Each row of a before or after table is a point. The points were changed in one or more steps. Then noise was added and the rows were shuffled. The steps act on how far a point lies along the listed directions, d1 being the first. Write out the steps. A step turns or swaps two directions, mirrors them in a line or flattens them onto one, adds a multiple of one to another, or multiplies one. Angles are multiples of 10 degrees, from the lower direction toward the higher: turns from -170 to 170, lines from 10 to 170 but not 90. Use the fewest steps. Two steps may share a direction if one is a turn and the other turns, adds or multiplies; they go together, in the order done. Otherwise the lowest direction goes first.

Directions:
(1): +1.57  -0.41  +2.05
(2): +0.76  -2.27  -1.04
Before (10 x 3):
-0.02  -0.22  +0.00
+0.07  +0.31  -0.05
-0.30  -0.18  -0.79
+0.47  -1.24  -0.31
-0.29  -0.02  -0.74
+0.08  +0.17  +0.12
-0.04  +0.23  +0.23
-0.05  -0.05  -0.23
-0.22  +0.37  -0.19
+0.01  -1.26  -0.83
After, 10 rows:
+0.05  -0.17  +0.10
+0.31  +0.43  +0.62
-0.09  +0.05  -0.23
+0.90  -0.58  +1.06
-0.07  +0.48  -0.01
+0.80  -0.93  +0.52
+0.34  +0.39  +0.72
+0.11  +0.07  +0.19
+0.03  +0.25  -0.18
-0.26  +0.04  -0.23
Steps: mirror d1 and d2 in the line at 60 degrees

Directions:
(1): -1.97  +1.60  +0.03  +1.63
(2): +0.36  +2.31  -0.59  -1.81
(3): +1.56  +1.00  +2.22  +0.86
(4): -1.63  -0.46  +1.96  -1.56
Before, 13 rows:
-0.02  +0.04  +0.21  -0.53
-0.50  +0.79  +0.38  +0.10
-0.01  +0.10  +0.12  -0.47
+0.01  +0.25  +0.43  -0.22
+0.09  +0.36  -0.06  +0.14
-0.07  +0.36  +0.37  -0.12
+0.10  +0.03  +0.21  -0.29
-0.45  +0.23  +0.04  -0.45
+0.40  +0.23  +0.24  -0.56
-0.54  +0.17  -0.58  -0.62
-0.46  +0.20  -0.02  -0.45
+0.05  +1.07  +0.20  -0.75
+1.36  +0.86  -1.28  +0.39
After:
-0.04  -0.34  +0.44  +0.15
+0.20  -0.97  -0.16  -0.15
-0.07  -0.10  +0.31  +0.13
+0.08  -0.17  +0.48  +0.54
-0.31  -0.09  +0.29  +0.31
-0.33  -0.78  +0.18  +0.99
-0.08  +0.02  -0.27  +0.33
+1.18  +0.33  -1.11  +1.27
-0.39  -0.08  +0.18  +0.32
-0.15  -0.64  +0.09  -0.07
-0.87  -0.34  -0.23  +0.32
-0.25  -0.66  +0.10  -0.01
+0.00  -0.34  +0.32  +0.17
Steps: turn d1 and d3 by -70 degrees; mirror d2 and d4 in the line at 100 degrees
